Each row is a point. Examples show where two turns around zero, p and q, send a point. Write where each new point lands after one turn and then the other. Backwards means that the second turn is done in reverse. Each puzzle has new turns, and all numbers are rounded.
In the rows, zero is written as 128.

Turn p:
[136 102 143] -> [153 109 127]
[126 150  87] -> [100 157 104]
[178 149 135] -> [159 171 140]
[ 72 111 148] -> [100  74 141]
Turn q:
[180 120 113] -> [153 105  85]
[ 88 155 133] -> [128 152 170]
[167 112 144] -> [129  90 104]
[ 78 125 122] -> [103 165 152]
Where do these land?
q, then p: [ 99  99 168] -> [103  79 144]
p, then q: [153 136  85] -> [169 157 130]
p, then q backwards: [122 155 150] -> [ 99 140 144]
p, then q: [137 126 107] -> [144 144 124]
p, then q: [152  79 160] -> [130  89  78]
q, then p: [106 172  98] -> [143 170 165]

Turn p:
[145 131 186  88 116  83] -> [125 143 145 121 210 134]
[128  84 172 132 141 134] -> [145  87 123 140 158 161]
[121 108 154 158 102 115] -> [121  90 163 133 140 129]
[152 128  92 140  91  87] -> [121 122 150  86 126  76]
[114 136 130 128 203 148] -> [136 134  68 177 120 138]
[139 151  84 145 122 130] -> [130 143 130 120  91  93]
[109 154  92 127 103 111] -> [ 92 148 140 111 106 104]
[114 115  94  90  88 163] -> [119 146 134  75  94 164]
[130 144 147 144 185 183] -> [165 137  99 188 105 154]
Turn q:
[145 129 148 123 163 151] -> [107 128 127 122 167 150]
[ 99  96 160 106 180 130] -> [ 89 102 145 162 175 113]
[127 153 127  91 101  83] -> [186 113 145 120 128 100]
[142  80  94 145 110 109] -> [142 142 100 177  96 134]
[115 138 175 161  90 104] -> [135 119 189 125  90 146]
[129 127 107 107  93 139] -> [147 107 100 116 106 121]
[138 174  86 164 158 180] -> [ 90 185  93  74 133 131]
Where do these land?
q, then p: [141  82 135  95 132 100] -> [159  82 123 143 113 102]
q, then p backwards: [143 107 203 147  90 135] -> [ 94  94 162 152  86 177]
p, then q: [129 120 101 156 131 109] -> [149 122 135 160 112 115]
p, then q backwards: [ 92 159 136 153  81 141] -> [ 98 120 168 179 127 115]
q, then p: [170 130  60  92 159 113] -> [148 157  88 126 103  55]
p, then q: [102 170 143 139 148 126] -> [107 159 156 114 101 121]
q, then p backwards: [119 127 118 114 154 172] -> [104 111 119 106 141  91]

Turn p:
[109  95 113 136 151 112 111  57] -> [ 68 161 124 169 124 120 104 100]
[146 177 143  95 119 133 116 153] -> [145 106 174  92 119 137 143 148]
[114 156 122  94 175 140 112 131] -> [104 155 159  84 144 133 142 124]
[115 123 138 107  94 149 207 158] -> [157  83  74  92 108 160 149 104]
[115 106 130 107 101  90 141 123] -> [135 116 119 132  88 106 119  96]
[109  89 122 149 147 124 186 151] -> [145 127  65 123 154 122 136  89]
[103 136 116 107 141 141 102 149] -> [125 161 135  94 120 121 137 144]
[153 211 125 179 134 139 110 161] -> [149 111 168 139 173 128 189 188]
[179  95 193 194  98 133 121 124] -> [147  69 108 180 161 117  69 169]
[104 111 111 129 120 126 103  80] -> [ 86 155 124 156 100 125 116 128]
[162 107  96 112 129 120  98 120] -> [147 164 157 149 118 139 102 119]
Turn q:
[134 136 127 155 111  76 121 134] -> [161 136 101 137 103 107 102 115]
[106 162 120 156 111 181 103 107] -> [111 116  79 110 160 174 128 145]
[ 75 129 132  55 143 144 145 160] -> [ 72 155 191 138 158 133  95 133]
[155 124 134 184 107 109 113  88] -> [174  95  80 122 107 135 140 109]
[101 110 173  60 152 125 143 149] -> [106 155 211 129 131 142 111 109]
[119 158 115  90 145 132 113  98] -> [118 143 129 140 181 132 136 103]
[172 125 125 179 131 137 184 152] -> [127 126 108 152  62 122 169 165]
[160 103 133 151 153  87 101 152] -> [189 142 138 113 108  95 132 140]
[183 115 126 124  92 119 107 135] -> [132 128 110  84 104  92 148 104]
[ 75 117  94 126 135 169 150 105] -> [ 91  84 134 155 165 147 118 157]
Where do these land?
p, then q: [156 149 154 136 152 105 141 190] -> [159 143 178 136 114 101 173 108]
q, then p backwards: [ 76 121 135 152 168 109 130 129] -> [189 117 129 146 110 143 103 130]
q, then p: [120 158 112 119 127  92  82 110] -> [111 157 178 149 153 134 132 112]
p, then q: [134 132  97  93  99 169  58 111] -> [ 88 178  97  78 109 164 100 132]
q, then p: [156 111  96 101 160 140 170 116] -> [126  90  85 135 151  96 142  99]
q, then p backwards: [ 88 172  88 166 141 163 116 105] -> [137 112 140 193 135 187 148 124]
q, then p: [136 108 145 140 100 103 140 136] -> [134 120 133 151  89 127 110 136]
q, then p: [103 139 150 100 112 129 113  86] -> [ 75 148 129 130 140 149 106 131]
p, then q: [175 112 160 183 129 149 140 158] -> [171 135 147 110 133  96 168 181]
p, then q: [137  78 141  90  94 121 190 140] -> [119  70 108  93 160  92 161  98]

Turn p:
[115 131 112 146 115 145 131 121 123 119 161] -> [101 131 139 123 137 136 135 103 133 145 149]
[140 147 225 129 174 145 137 137 119 112 115] -> [189 143 155 132 176 124 136 163  98  74 157]
[129 107 101 142 214 135  85 142 132 146 119] -> [120 153 116 167 162  64 142 114 151 101  84]
[132 126 105 119 113 115 108 108 110 123 120] -> [121 108 104 129 123 116 111 132 140 153 131]
[122 105 105 136 112 138 147 127 110 110 114] -> [100 105 123 124 121 133 101 110 116 119 131]
[143 130 140 111 111 129 130 114 113 112 122] -> [140 117 110 120 127 134 114 137 114 134 149]
[122 127 127 137 132  87 139 113 124 122 165] -> [119 104 131  99 129 120 167 130 144 135 138]
[140 149 105 116 115 123 142  99 134 113 113] -> [142 120 111 115  97 126 108 114 145 134 148]
[131 148 110 140 117 131 126 184 123 114 112] -> [113 121 128 179 114 161 127 130 138 108 128]
[120 141 103  73 133 135 137 129 150 117 146] -> [115 170  90 106 108 140 130 132 149 121 138]
[147 121 141 139 106 135 138 144 134 161 130] -> [134 132 147 140 110 139 140 128  93 142 114]
[115  90 160 140 112 132 105 118 183 137 115] -> [158 136 142 104 157 153 119 114 119 144  72]
[107 142 131 136 110 114 140 126 109 179 131] -> [113 126 169 126 102 116 132 158 124 154 125]
Turn q:
[111 108 123 120 114 130 124  95 109 136 142] -> [133 101 116 112 138 114 112 123 157 139 134]
[109 127 137 119 119 130 144 131 179  94 143] -> [145 100 139 153 110 145 152 101 120 136  96]
[101 172 111 149 121 140 101 106 148 123  82] -> [127 164 149 126 125  89 143  82 148  93 114]
[103 119 144 122 130 101  94 132  98 179 153] -> [144 132 143  76 127 145 120 159 169 140 154]
[140 141 156 145  95  93 136 131 145 120 137] -> [152 120 136 155 106 126 143 164 140 112 109]
[147 120 139 142 155 133  97 130 145 143 143] -> [145 146 111 112 143 166 132 129 127 108 129]
[143 119 106 138  84 135 130 116 128 131  97] -> [117 129 101 123 121  79 130 134 127 118 104]
[130 135 121 125 144 152 135 100 113 122 116] -> [124 134 119 140 148 113 110 102 127 129 145]
[166 143 109 128 131 172 145 155 148 111 162] -> [113 123  99 154 150 146 179 123  89 134 137]
[113 107 126 139 127 107 128 126 119 107 146] -> [113  99 135 130 124 145 116 135 146 122 119]
[150 123 139 131 166 146 109 146 114 123 122] -> [118 150 115 123 130 157 115 123 105 112 155]
[ 96 145 118 143 130 147 172 140 147 169 147] -> [123 155 135 140 142 133 161 123 151 187 114]
[146 113 144  91 106 108 139 157  78 128  70] -> [113 132 135 115  80  86  84 164  89 135 151]
[136 121 121  99 168  97 138 127 122 107 133] -> [127 108 160 132 147 148  96 131  98 127 132]
Where do these land?
q, then p: [154 103 139 156 143 156 112 127 107  96 116] -> [ 92 124 115 134 148 134 109  97 163 145 145]
p, then q backwards: [115 145 128 118  79 103 115 138 158 133 139] -> [100 103 151 139 135 121 138 156 143 150 162]
q, then p: [136 101 151 154 148 115 147 135  96 154 122] -> [119 162 135 173 135 145 132 131 151 148 116]
p, then q backwards: [123 113  95 162 110 119 142 125 166 152 142] -> [ 71 121 115 126 125 137 132 146 163 116 118]
q, then p: [150 119 133 101 152 161 136 135 128 132 131] -> [102 135 125 138 125  92 133 128 120 147 151]
q, then p backwards: [149 156  98  97 125 102 115 117 130 107 128] -> [129 109 165 160 155 126 146 126 102 130 123]
p, then q: [127 165 138 153 152 175  97 136 148 148 130] -> [156 172 135 170 147 142 138 138 148  99 137]
q, then p backwards: [127 117 153 154 119 134 153 104  98 144 107] -> [123 154  97 101 135 140  99 117 118 131 103]
q, then p: [133 127 121 129 151 142 148 142 120 106 164] -> [ 99 143 156 125 148 110 126 109 114 123 128]
q, then p: [112 150 145 120 137 112 110  92 164 155 129] -> [189 134 106 131 116 118 138 118 113 119 137]
q, then p: [108 118  95  94  89 109 102 131 106 100 125] -> [112 104 102  79 145 146 128 160 114 123  99]
q, then p backwards: [102 121 140  99 130 110 158 154 112 109 102] -> [124 135 113 146  92 139 149 120 106 167 110]

Turn p:
[ 87 137 178 162 142 138 129 144 117 120 136 156 142 158] -> [112 116 153 114  73 112 124 148 106 127 101 130 100  93]
[118 111 106 144 113 105 145 135 122 124 167 109 119 117] -> [105 123 144 137 138 122 134 101 125 122 155  92 112 145]
[129 142 109 168 144 114  95 105 141 119 170 151 109  80] -> [128 145 105 133 108  88 134 125 117 111 178  81 160 108]
[148  90 147 145 164 136 183 111 168 124 156 132 117  80] -> [144  81  96 110 139 120 180 112 109 172 152  85 123 111]
[125 139 121 137 114 149 127 149  92 140  71 138 161 143] -> [115 117 131 144 104 155  90 115 143 127  85 167 148 123]
[146 158  99  89 160 146 105 137 124  96  87 101 125 159] -> [161 147 104 110 148 145 119 115 133  78 116 191 125 135]
[107 153 178 131  99 108 128  91 124 145 138 104 120 133] -> [143 148 183 118 108 137 141 161 109 141 124 106 140 152]
[170 112 152 132 129 138 105  78  98  87 125 116 123 132] -> [170  90 138 153 129 116 134 156 100 109 157 157 151 145]
[107 128 121  96 121  97 127 156 117 115 129 147 105 118] -> [ 98 136 143 110 138 129 135 135 173 113 149 134 119 119]
[114  95 151 134 149  94  93 140 185 162 111 124 116 135] -> [119 147 127 113 180 136 126 166 108 128 103  91 129  77]
[145 147 143 114 128 182 133 157 107 139 114  93 155 116] -> [113 125  95 133 104 167 144 123 109 131  97 164 134 164]
[154 169 133 111  95  91 178 154 111  99 135 111 106 149] -> [129 123 175 116 132 111 174 100 171 104 108 139 119 174]
[145  96 114 124 130 147 143 174 169 137 149 171 116 122] -> [104 119  77 144 147 104 148 127 159 149 116 110  93 103]
[117 113  84 111 116 149  96 109 132 138  99 149 198 139] -> [125 158 114 163 139 135  68 111 118 164 131 178 139 105]
[123 121  93 108 126 121 113 116 107 192 121 137 156 146] -> [109 147 121 122 148 129  57 131 132 157 118 132 140 151]
[112 136 121 142 116 132 148  93 135 112 142 111  80 121] -> [170 129 142 128 114 139 142 122 137 116 157  88 115 141]
Turn q:
[123 114 115  95 106 118 147 127 129 139  62 122  80 117] -> [118 111  67 123 125 144 107 125 118  93 169 109 107 154]
[150 119 137 162 104 130 138 110 126 141 111 100 132 141] -> [123 125 114 176 110 113 134 127 131 150 130 110 114 137]
[163 120 116 149 142 153 153 122  93 108 111 150 106  90] -> [144  92 159 148 158 134 131  95 134 108 146 115 109 165]
[144 123 120 117 143 110 106 117 169 143 135 124 144 130] -> [ 99 136 113 120 141 144 140 124 132 147 111 118 132  93]
[140 121 162  88 125 161 139 152  75 106 154 137 145 126] -> [144 113 161 100 123 106 129 150 179 109 112 135 146 174]
[134 165 137 136 108 137 137 113 141  95 133 134 171 142] -> [103 162 165 144 115 101 143 138 138 110 119 135 109 114]
[114 108 110 150 158 111 150 163 140 150 119 109 159  98] -> [131 108 148 135 142 166 122 165 121 164 165 116 132 105]
[117 119 110 130  84 155 117 124 123 120 151  72  92 121] -> [176 155 103 142 110 102 114 112 137 121 140  83 156 127]
[ 91 146 167 145 129 156  77 120 175 100 128 131 109 127] -> [141 175 102 137 146 106 160 108 130 114 143 183 153  99]
[132 131 154 111 143  78 106  96  95 111 148 135 123 102] -> [128 114 124 124 174 108  79 127 140 123  84 149 122 122]
[111 141 166 103 122 112 176 171 157 148 160 119 129 114] -> [109 120 140  88  95 117  95 140 161 154 172 147 144 106]
[137 117  91 128 163 124  80 136 101 156 140 165 111 144] -> [152  96 123  97 145 154 153 112  85 134  80 128 138 133]
[ 85  88 159  86 130  98 142 117 150 127 134 174 103  98] -> [ 88 121 108 103 150 149  74 118 130 108 145 171 176 138]
[126 146  97 119 126 129 133  98 107 179 121 137 143 144] -> [127 103 125 138  86 161 125 129 113 113  91 117 110 115]
[144 145  87 177 160 148 161 119 147 133 106  83 148 192] -> [139 172 143 159  91 164 165 128 111 178 133 101  67 132]
[136 144 121 152 107 129  87 163 121  90 135 156 151 164] -> [126 147 154 114 136  80 175 147  87 124 110 133 132 136]
Where do these land?
p, then q: [129 112 123 134 134 128 143  70  93 104 138 141  97 135] -> [111 127 123 116 142  94 131 112 144 171 101 105 165 142]
p, then q backwards: [114  58 120 109 113 144 128  92 148 124 152  99 145 127] -> [128 112 106 187 164  98 148 139 134 120  86 112 119 112]
q, then p: [121  57 153 122 120 139 126 137 137 149  69 153 157 129] -> [ 96 117 119 141 105 126  94  82 115 138 108 129  57 104]
p, then q: [163 145 145 173 145 134 112 149 133 117 144 168  83 122] -> [104 148 133 132 157 111  95 159 107 139 165  76 120 127]
q, then p: [126 143 101 115 146 112 117 131 150 122 140 142 147 141] -> [125 130 122 102 106 161 139 138 143 132 136 145 137 135]
q, then p: [111  93 120 109 114 140 128 143  63 107 107 115 108 144] -> [131 122 131 146 161 100 117 119 122  84  90 167 101 146]
p, then q: [103 153 149 184 104 146 122 136 135 116  91 114 138 143] -> [130 115 124 185 133  88 144 137 142  93 154 127 115 143]
q, then p backwards: [144 156  68 124 137 150 151 125  97 119 147 107 148  99] -> [ 88 122 132 165 109 104 148 107 140 122 114 112  77 156]
q, then p backwards: [157 154 139 105 123 143 113 122 154 119 107 149 127 149] -> [129 148 128 117 140 125 139 182 138 107 151 127 123 123]
p, then q: [125 155 159 148 145 138 115 120 124 122 132 120 154 143] -> [123 101 130 131 124 100 118 151 122 100 120 126 117 151]
p, then q: [124 144 168  98 159 117 162 132 149 114 151 123  84 130] -> [108 130 118  75 111 136  96 116 163 132 156 107 115 156]
p, then q: [188 140 133 105 102  58 111 146 146 108 121 128 153 129] -> [ 86 130 167 128 148 158 110 155 126 154 132 191  88 118]
p, then q: [113  89  31 171 108 120 154 133 138 154 152 117 151 126] -> [179 163  88 190 141 150 114  96 121 148  74 135 124  87]
q, then p: [125 156 151 136 164 118 113 122 147 140 135  99  84 110] -> [148 136  83 122 147 104 120 133 145 145 158 104 161 133]
p, then q: [107 150 162 117 105 141 132 148  83 173 110 126 133 148] -> [121 136  88 120  96 113 171 159 114 102 150 152 143 143]
p, then q: [100 141 123 100 130 120 121 141 153 158 153 146 140  73] -> [147 133 139 107  80 150 107 139 133 113 132 125 130  72]
